Each row is a point. Each copy is the shape, with its points in the same order, stretched, turned, moved and blurred by noise. Is it also mirrored, or only turned?

Shape (6 x 3):
[[ 71  26  12]
 [-17 -22  38]
 [ 75 -21 -28]
 [-16  11   2]
 [-31  43 -15]
 [ 30  -5  41]]
Copy 1 (6 x 3):
[[-79 -82  15]
 [ 55 -22 -14]
 [-96 -62 -20]
 [  6  13  21]
 [ -9  51  51]
 [  3 -69  -5]]
Copy 1 is: mirrored
Copy 2 (6 x 3):
[[-28 -26 -78]
 [  4 -16   1]
 [ 16  42 -56]
 [-24  -2   1]
 [-52   2   3]
 [ -4 -35 -42]]
Copy 2 is: mirrored

Shape (8 x 3):
[[-76  34 -45]
 [ 12  28  57]
 [ 27  20 -53]
 [ -6 -45  57]
 [ 10 -21 -22]
 [ 13  49 -22]
 [ 20  11  23]
 [ 17 -38  50]]
Copy 1, 8 rows:
[[-50  93  16]
 [ 24  56 -29]
 [-43   6 -16]
 [ 49  -4  45]
 [-10 -15  29]
 [-32  55 -37]
 [ 13  24 -17]
 [ 45 -25  31]]
Copy 1 is: only turned
Copy 2, 8 rows:
[[-106   12  -41]
 [   4    7   76]
 [  12   26  -68]
 [  10  -66   54]
 [   9  -19  -34]
 [ -17   45  -17]
 [   7    9   23]
 [  38  -52   47]]
Copy 2 is: only turned

Shape:
[[-51 -19  24  -6]
 [ 16  39  -8  23]
 [ 22  35 -38  16]
 [ 37  30 -16  -9]
 [-46 -28  -8   9]
 [  5  53 -44   8]
 [-25 -99  12  33]
 [  3   4 -35 -21]
 [-15 -71  33 -18]]
Copy 1, 9 rows:
[[ 44   8  18 -45]
 [-14 -34 -15   9]
 [-23 -14 -28  15]
 [-21 -14   1  33]
 [ 33  21 -12 -44]
 [-39 -14 -21   4]
 [110  39 -31 -33]
 [-14  21   0   2]
 [ 84  32  26 -15]]
Copy 1 is: only turned
Copy 2:
[[ -10   21  -12   61]
 [  43    3   54  -20]
 [  44   13   51  -43]
 [  14   -9   34  -42]
 [   5   41  -22   41]
 [  31   40   75  -49]
 [  30   -3 -121   65]
 [   3   21   12  -27]
 [ -11  -16  -83   56]]
Copy 2 is: only turned
Copy 3, 9 rows:
[[  23  -48  -31  -24]
 [   9   35   32    8]
 [  22   41   18   39]
 [ -14   35    5   30]
 [  38  -48  -12    5]
 [  37   57    1   37]
 [  -2 -119   25   13]
 [  16   10  -27   42]
 [ -36  -87  -23   -7]]
Copy 3 is: mirrored
Copy 4 (9 x 4):
[[ 24  29  -2   6]
 [-23 -22 -62  13]
 [-51 -40 -46 -13]
 [-61 -15 -37   5]
 [ 25   1  21  -6]
 [-40 -16 -55 -22]
 [ 44 -31  72  41]
 [-45  -5   1 -18]
 [ -3  10  54  43]]
Copy 4 is: mirrored

Shape, 12 rows:
[[ -4  -1  35 -22 -87 -17]
 [ 17 -20  -3 -42   2  34]
 [ 50  17  11 -20 -35 -87]
 [-12  44   7 -18 -86 -53]
 [-47  14 -15  63  45  33]
 [ 55  40  56 -11 -51 -21]
 [ 48   5  80 -33 -13 -75]
 [ -8  17 -18  25  -2   8]
 [-62   8  -7   6  24   7]
 [-41  19 -33 -18  12  34]
 [  1  34   2 -56  60  -7]
 [-69 -16 -50  58 -32  18]]
Copy 1 (12 x 6):
[[ -41   43   60   30  -65   -4]
 [  36   -5  -28    8  -28  -22]
 [ -77   43   95    0  -36  -83]
 [ -45   52   94   24  -23  -12]
 [  17  -87  -35  -20   37   37]
 [ -14    7   93   23  -52  -48]
 [ -85   -5   86   43  -37 -101]
 [   7  -22   12  -16   -4   11]
 [  -4  -45  -30   16   36    9]
 [  48  -25  -36    1   17   15]
 [  26  -39  -18   20   42  -69]
 [  -9   -6  -15  -24   -9   75]]
Copy 1 is: mirrored
Copy 2:
[[ 20  44 -35 -19 -18  30]
 [-27 -12   5 -34  19  16]
 [ -5  68  62  15 -19  18]
 [ 49  62  -4  -4   0   6]
 [ 11 -47  -1  61  32 -58]
 [ 34  33  23   3 -23  54]
 [  2  46  68  -3 -76  21]
 [  5   0   4  36  38 -13]
 [ -2 -21   9   5  10 -66]
 [  7 -21   6 -25  42 -43]
 [  6 -13  93 -46   3 -34]
 [-18  -3 -69  61  55 -44]]
Copy 2 is: mirrored
Copy 3:
[[ 50  17  -5  22  62 -11]
 [-19 -36   4   8 -33 -24]
 [ 22  62  32 -19  12  14]
 [ 45  64 -12   8  82 -33]
 [-70  12 -67  44  25  -2]
 [ 60  42 -43 -26  40   6]
 [ 16  16  29 -69  37  62]
 [-21  29 -42  38  10 -18]
 [-68  -9 -21  11  45  -9]
 [-49 -12 -29  16  12 -52]
 [-66 -20   1 -75  -3 -15]
 [-32  30 -38 113  36 -31]]
Copy 3 is: mirrored
Copy 4:
[[ 30 -51  -1 -50  53  -4]
 [  9   0   5 -26 -31 -36]
 [-23  26 -16 -30  63 -41]
 [ 14  -7 -21 -91  74   8]
 [ 24  21  73  13 -35  45]
 [-24 -14  21 -62  48 -18]
 [-69 -45  11  17  40 -21]
 [ 17  28  36 -32   0   6]
 [  2 -15  17   2 -25  43]
 [ 20  17  -6 -44 -37  21]
 [-75  11 -26 -33 -52  10]
 [ 99  18  38  -2  19  26]]
Copy 4 is: mirrored

Shape (13 x 8):
[[ -7   5   3 -22  26 -14 -29 -44]
 [-17  21  50 -21  38  15 -10 -19]
 [ -5   2 -29  23 -44  59 -45  54]
 [-61 -22 -28  11  47 -37  11 -10]
 [ 22 -44 -28  20 -71   9 -39  41]
 [ 55 -47 -40  57 -47  51   3  34]
 [-23  46  21 -12  -9  -7   4 -55]
 [-27  22  11   2  14  -8 -43 -72]
 [ 52   1 -60 -15 -31  27 -32  41]
 [ -3  48  25 -26   8 -15  10 -31]
 [ 60 -57 -33  29 -30  45 -50  55]
 [-32   8  14  53  49 -91 -18   7]
 [-19  29 -26  56  54 -32 -21 -18]]
Copy 1, 13 rows:
[[ -44   -6  -62   28  -12   17   12  -25]
 [ -75  -22  -59   47   32    4  -21  -25]
 [  26  -20   37  -21    3   -6 -108   52]
 [ -44  -19  -71  -60   -1   48   25  -12]
 [  87  -25   40  -39  -26  -38  -45   54]
 [  75   37   69  -76   -7  -63  -44   46]
 [ -83  -36  -17   25   -2   22   12  -22]
 [ -82  -14  -54   22  -31    6   24  -13]
 [  55   10   45   -2  -13    9  -71   15]
 [ -76  -27   -7   42   23   40    2  -30]
 [ 108   35   20  -33  -15  -54  -64   61]
 [ -47   -6  -70    0   32   68   59   54]
 [ -63   36  -56  -11   13   56   22   34]]
Copy 1 is: mirrored
Copy 2:
[[-26 -35  29 -14  29  43  11  -2]
 [-25  -8  41  36  13  54   1  14]
 [ 76  29 -17  65  12 -38 -38 -18]
 [-60  22   2 -52  19  58 -27  -7]
 [ 38  23  -1  31  18 -91 -11 -34]
 [ 35  34 -29  34  -3 -83 -10  30]
 [-39 -54   9  13 -21  65   0 -10]
 [-27 -53   1   2  23  59  13  -8]
 [ 67   8  20   4  -9 -41 -20  -9]
 [-41 -34  24   1 -22  65   9 -13]
 [ 76  47   9  30  39 -86  -2  17]
 [-49  40 -26 -43  23  60  43 -43]
 [-10   8 -42 -29  10  78  18  -4]]
Copy 2 is: only turned

Shape:
[[ 16 -60  -8   1  17  -2  11 -22 -52]
 [ 49  36 -32 -16  11  21  25  -1  14]
 [ 14 -52  20 -17  12 -42  12   9  19]
 [ 42  16  43 -37 -29  51 -12  40  18]
 [ 29  35 -54  53 -28  26  10  -5   5]
 [ -9 -55  36  -4 -60   7  -3 -32  -5]
 [-53  42  45  35 -50 -26  -9  42 -23]
 [-37   7  51 -53  22  44 -41  36  36]
 [ 19  21 -23 -51 -48 -25 -21 -30 -32]
 [-10   8 -14  27  18  19  53 -25  26]
 [ -4  23  12  33 -47   6 -41 -38 -43]
 [-34 -30 -41 -18  39  54  37 -55  14]
 [ -6 -37  30 -11  26  60  33  11   2]
 [  3 -61  32 -42 -27  23  13 -18  -4]
 [  6  22 -36 -47 -40  31 -18  21  -4]]
Copy 1 (15 x 9):
[[ -23    2   36  -42   30   15  -17   -9  -35]
 [ -42  -20   33   50  -17   40   13  -48   23]
 [ -26    8  -16  -78   -9  -20    1   34    6]
 [ -35   24   20   25  -70   -6  -35    2   -6]
 [  -2    6   35   93   50   43    2  -38   31]
 [ -30    2    7   -5   39  -75  -17   24  -25]
 [  48   29 -104   37   52    5  -38   30  -37]
 [  61  -19  -22  -16  -97  -22  -28   -3   -8]
 [ -52   -2   30   53   10  -22   60   -3  -75]
 [  12  -38  -29   22   20   21   -4  -55   55]
 [  -3  -39    6   82   48   -7  -43   22  -43]
 [  41  -54   34   -2    3    1   10 -100   26]
 [  18   -3    6  -34  -31   -1  -41  -40   23]
 [ -36    4   16  -40  -12  -61   -6  -17  -19]
 [   9   30   34   61  -11   -5   33  -32  -38]]
Copy 1 is: mirrored
Copy 2 (15 x 9):
[[  19   10   45  -32   -3  -48  -16   60   73]
 [ -39   56  -21   20  -16   37    1  -40   13]
 [  38    3   74   -8  -48   -8   28   13   28]
 [ -18   72   21   34   38   64   -5  -58  -13]
 [ -49   54  -58  -21   52    3   23  -10  -27]
 [  81   28   44  -18   56  -32   -5  -10   27]
 [  13  -13   35  -44   23    8    4   10 -114]
 [  -1  -47   32   85   20   52    3  -60  -15]
 [  42   88    5    4  -30   -3  -30   25   -9]
 [   2  -35    0    2    8   -7   13  -64   17]
 [  40   23  -35  -33   62   14  -25   40  -21]
 [  11  -58    5   54   19  -51   -7  -65   78]
 [  -9  -27   54   23   36   -8   -4  -56   51]
 [  58   27   70    7   21  -28  -12  -29   57]
 [ -31   73    1   38   16   -9   -9  -20  -29]]
Copy 2 is: mirrored
Copy 3, 15 rows:
[[ -12   45   63   -5   11  -48  -16   -1    1]
 [ -28    4  -23  -27  -74   21   29   22   -8]
 [   1  -65    4    1    7  -34  -40    3    2]
 [  54  -25   12  -42    9   22    8   42   13]
 [-103   17  -15   -9   -3   39   46  -14   -6]
 [  27  -39   30  -10   70  -46    4  -13   49]
 [  21  -69  -41    5   83   -2    3   33  -36]
 [ 121  -24  -21   -6   11   34  -30   43   14]
 [  51  -27    4  -35   21  -42   33  -13  -18]
 [ -57   -1  -57   15  -43   18   11   23   11]
 [   6    0   21   19   54  -17   71  -11   -6]
 [   3   66  -19    0  -46   -6   -4    0   42]
 [  22   31   15   -8   -9    9  -28   40   31]
 [  49  -16   30  -22   32  -40   -7   20   43]
 [  39    8    8  -55   23   19    4   -5    0]]
Copy 3 is: mirrored

Shape (16 x 11):
[[-11 -52 -19   7  15  18   6  -9  -6  19  13]
 [ 42  -9 -15 -19  -6  49 -47  24  16  36  18]
 [-12  -7  36 -21   3 -26  17  45 -17  32 -76]
 [  9  -1  -2  12  23   4 -15   9 -21  87  64]
 [  5 -15  21   1   7 -31  -4  29  -2 -18 -74]
 [ -5   9   3   6 -20 -21  40  29  23  -5 -30]
 [ 24  49 -25 -65 -38 -16 -19 -15 -10 -83  29]
 [ 48  -4 -23   2 -50 -40 -54  18  35 -65  20]
 [-18  47 -50 -26 -55   8 -22  28 -25 -31  23]
 [ 40 -39 -34 -28   9   5 -16  -7 -55  76  12]
 [-31  42  -3 -22 -51 -30 -31  -6  27 -59  -5]
 [  6 -22 -34 -29  18 -12  -2  27  37  55  19]
 [ 32 -24 -22  -9  24   8   3  37 -33  18  35]
 [ -9   7  58 -11 -21  -7  41  23  20   6 -52]
 [ 35  42 -42   0   4 -16 -29 -10   8 -59 -21]
 [ 16  10 -32   4 -48  13  11  -2  13  63  39]]
Copy 1:
[[-35 -22  -9  18  21 -47   1 -14  -7 -28   2]
 [-16   2 -67 -37  28 -31  21 -40 -43   5 -43]
 [-23 -13 -69 -12  37  10  19  69  65 -11 -26]
 [-41 -34 -22  21 -28 -41  57  -5 -11  56 -55]
 [ -1  14 -61 -24  60  -8 -29  32  70 -24  -8]
 [-14  17  -6 -15  -8  22 -47  32  24 -42 -19]
 [ 69  -6 -36 -27  -8  91 -17 -68   2 -53  15]
 [ 17 -23 -20 -49  14   3 -95 -87  22 -21  -1]
 [  0   0 -31  -6  -6  40  -1 -70  25 -62 -37]
 [-23 -58 -80  39  41 -28  30 -19 -19  18 -52]
 [  8   1  16 -47  11  65 -13 -47  38 -59  -5]
 [-11 -46  -5 -21 -15 -40  -2  15 -26  -3 -80]
 [ 11 -15 -66  23 -11 -46   0 -32  -1   6 -32]
 [-19   4 -34 -35   8  42  -3  65  31 -30  20]
 [ 42  55 -18  -9  50  35 -47 -51  27 -30 -36]
 [-64 -28  -4   2 -24  16  -8 -19 -40  -6 -58]]
Copy 1 is: mirrored
Copy 2:
[[ -1  -8   6  13 -52   2   4   1 -12 -44 -33]
 [ 57  54  13  88 -28 -12   2 -15 -11 -21 -12]
 [  1  66  37 -52 -15  58 -34  -5 -40  14   3]
 [-38  -9 -37  65 -53  -6 -84 -14  10   4 -54]
 [ 25  68  22 -66  20  12   2  12 -59 -20  13]
 [ -3   9  39 -49  14  -1  22 -11  -1  17  36]
 [ -6 -14 -17  59 121 -61  51 -37 -48 -63  62]
 [ 24  37 -41   1  62 -71  71 -38 -62 -45  83]
 [  1 -30 -19  76  55  -9  44 -30 -41  33  47]
 [-30  18   9  62 -98  -6 -60   1 -59 -65 -23]
 [-14   9 -12   1 117 -30  84 -50 -51  18  18]
 [ 27 -21  22   2 -48   8 -18 -68 -26 -23 -20]
 [ 22 -14 -25  45 -44   4 -55   5  -8 -53  19]
 [-16  62  53 -42  23  24  14   1  20  20  16]
 [ 40   6  10  -3  93 -83  31  13 -69 -38  17]
 [-52 -10  24  57 -48 -29  16 -26  11  30   5]]
Copy 2 is: only turned
Copy 3:
[[  41    3  -17  -10  -27   -9    4  -14   36    7   17]
 [  21   14  -17    0  -16   22   -1   47  -36  -52   13]
 [ -42   91   59    8   17   -6   49  -21   17    1   55]
 [  24   23  -93   -1    2   13   15  -47  -14  -45   19]
 [ -30   68   60   -5    5   -2    1  -10    0   31   35]
 [ -55   44   14   46  -12  -46    2    4   15   22   -2]
 [ -89  -36  -46  -15   77  -40  -58   69  -43   -2  -15]
 [ -48  -32   -2    8   14  -59 -101   41  -63   -2    0]
 [ -94   -7  -60    4   -3  -27  -49   55    2  -24  -10]
 [  15   -3  -38  -59  -11    3   45  -10  -43  -16   54]
 [-103  -19   -1   33   29  -18  -61   18    7   -3    7]
 [   9   12  -24   45  -13  -14   -7   25    3   -8   67]
 [  27   38  -52  -35    9  -19   -4   20  -12   -6    7]
 [ -43   74   52   41   24  -29   48  -21   23   -5   -3]
 [ -63    0  -19   -7    8   23  -63   28  -46   43   -9]
 [ -31  -18  -69   29  -37  -43   18   -7  -12  -37  -14]]
Copy 3 is: mirrored

Shape (16 x 12):
[[ -33  -12  -17    1   11  -28   17   11   29  -29   -1    0]
 [ -21   -1  -45  -17  -16  -20   35   -5   17   17  -10  -12]
 [ -14  -12   -3   -3  -13   -7   21   -4   12   13  -15   -8]
 [ -34  -14   17    3  -22   15    4    7   20   -6   52    1]
 [ -16  -23  -27  -23  -11   76   37   10   29   -9   -5    2]
 [ -13  -17   25   -8  -15  -23   18   15    8   11  -17  -31]
 [ -12  -26   16   22  -12   37   -2   -1  -13   13  -15   10]
 [ -15  -19   -5    0    3   22   29   16   -9   -1   -8  -42]
 [  86  -21   25   22  -14  -17  -38   10    2    8   -6   14]
 [ -29    6   10  -22   23  -21   21   -5   -9   -5  -12    3]
 [ -25   -5   21  -25  -21  -26  -29  -13  -14  -67  -15   11]
 [ -12  -29    7    6   -2    2   14  -27  -20  -32    6  -40]
 [ -19   -3   23  -15   -1   -6 -121    5    7    4  -15   12]
 [  28   89   23   -5   -5   16   36    5  -17    4    0   11]
 [ -21  -23   21  -26    4  -20   32    3  -10   14   38   -4]
 [ -11  -11   14  -11  -10  -15    2  -27   92    4   38    1]]
Copy 1, 16 rows:
[[ 14  -6  12   6  18  24  13  11  -7  51  25  38]
 [-39   8  39  24  11  -6   6 -25 -27  49   2  11]
 [ -8  14   6  21   2   3   3 -16 -30  21  -4   1]
 [  1   2 -28  -2 -28  36   4  -9  32  -5  21  38]
 [ -9  71   6 -21 -27  18 -33 -32 -29  37  19  33]
 [ -8 -12  -9  30  11  26  10 -35 -50  14  -1   5]
 [ 19  52 -26  10 -32  12 -10  19 -28  -7  -2 -17]
 [-34  20 -10   6 -10  33  -9  -1 -68  29  19  24]
 [ 33 -21  -3 -25  49 -39   5  20 -10 -56 -43 -42]
 [  0 -26  -9   8 -20   0  -9  -6 -16  69   6  13]
 [ 58 -37   1 -25 -12  34  50   8  -6  47  -7   4]
 [-19  -3 -21 -12   2  42  38  26 -49  27  -5  33]
 [ 82 -40  -2  -4 -16  62 -11  44  36 -19 -53 -32]
 [-26 -47  12  -6 -69 -91 -38 -50 -12  -7  -2  25]
 [-34 -27 -33   0  -9  14  -3 -24   4  47  18   0]
 [ 16 -15  -5   8  34  17   9 -39  65 -11 -30  69]]
Copy 1 is: only turned
Copy 2:
[[-24 -52  12 -24 -25 -11   6 -23   3  18   2 -12]
 [-34 -34  29  41 -13   4  16 -46 -14   1  -7 -18]
 [-11 -18  14  20  -2 -10  15 -17  -4  16  17 -14]
 [-18   7  14 -21 -35  23 -16  26 -10  44  31 -33]
 [-26 -21  48 -11 -29  55  48  27 -73  24  13   4]
 [  5 -32   8  35   7 -28   0   5  27  19  39  -3]
 [ 11  16 -13 -21  -8  10  19  -2 -26  28  46  -7]
 [  4 -36  21  10 -22  -8   5  10 -25   8  31  27]
 [  7  36 -21 -26 110  25 -25   3  43 -35  10  11]
 [ 11 -33  -9  -9 -37 -43  33 -21   8  10 -16  -3]
 [-16 -30 -72 -25 -17  -8  -6  23  26  45  -3  17]
 [-11 -19  -8 -12 -16 -25 -16  14  -5  38  14  39]
 [-43  51 -98 -60   1  11   2  37  58 -17  58  -7]
 [ 52 -44  -1  12  -5 -30  11  20 -62 -39 -57 -26]
 [ 10   1  20   7 -29 -12   7 -12  31  30   4 -10]
 [-63  11  47 -17  15  -4   8  31  23  33   0 -58]]
Copy 2 is: mirrored
Copy 3:
[[-25 -15   7 -43   0  30 -19   0   0 -10  -8  36]
 [ -9   7 -18 -18  -9  25 -13 -23 -17  25  -3  35]
 [ -8  19  -1 -10  -5  -5   1  -3   1   6  16  15]
 [-22  -7  39 -25  14 -18 -39 -40 -28 -29   5  20]
 [-68 -31  11  24  14  28  -7 -60   0 -19  36  28]
 [  4  51   3 -26   9 -10   3   3   5  -7  27  15]
 [-15  18  18  25 -21 -27  15  -6   0 -24  32   8]
 [-18  25  -8   1   2  33   1 -28 -15 -33  21  14]
 [  2  43  43  29   1 -41   5  17  39  21 -11 -66]
 [ 12 -14 -20 -26 -26  22  -2  12 -13 -23  31   6]
 [  7 -15  48  -2   4  32 -31  41  26  15  46  -2]
 [ -8  16   7   7 -15  39 -43   4  -6 -26  26  -2]
 [ 84   9 102  51   2 -36   3   3  97  19  36   6]
 [  3 -31 -24  25  45  -9 -18  33 -32   0  -5 -56]
 [ -1  -3 -11 -56 -23   4 -14 -35 -37 -30  33  -9]
 [-24  -9  22 -35  27 -46 -74 -34  35   1  -2  12]]
Copy 3 is: only turned
Copy 4, 16 rows:
[[ 22  52  -6  20  16 -17 -16  13 -23  45   2  10]
 [-19  54  16  34  15 -13  -1  31  10  -1 -14 -16]
 [ -9  18   7  41   2   7   5  13   1  15  10   3]
 [ 20  14  24   8  -6  16  40 -46 -24   9  25  35]
 [-10  43  21  32 -31  35 -16 -32 -46 -24   1   1]
 [  4  25 -14  61 -11  -1  16  22   7  23  16 -13]
 [  4 -37  18  46 -18  41   3 -36 -21   5  22  16]
 [ 15  18  -9  68 -17   5 -13  -2 -41 -15   8 -36]
 [ -7 -45 -69 -35  17  85  -8 -25  60  65  -7   6]
 [ 12  22  -3  30   1 -22  -7  17 -25   1   5  28]
 [-18  35 -32  31  17 -28   1 -42 -11  43   3  54]
 [  0  13 -29  49  22  -1  -6 -12 -58   9  28   0]
 [-22 -25 -23 -36   1 -18 -31 -96  53  13  24  15]
 [-21 -15   1  -8 -39   5  54  28 -12  -6 -54  31]
 [ 38  15   5  28   7   8  21  -4 -16 -11  22  33]
 [-18  53  -9 -56  22  16  24   4  15  54  43  46]]
Copy 4 is: mirrored
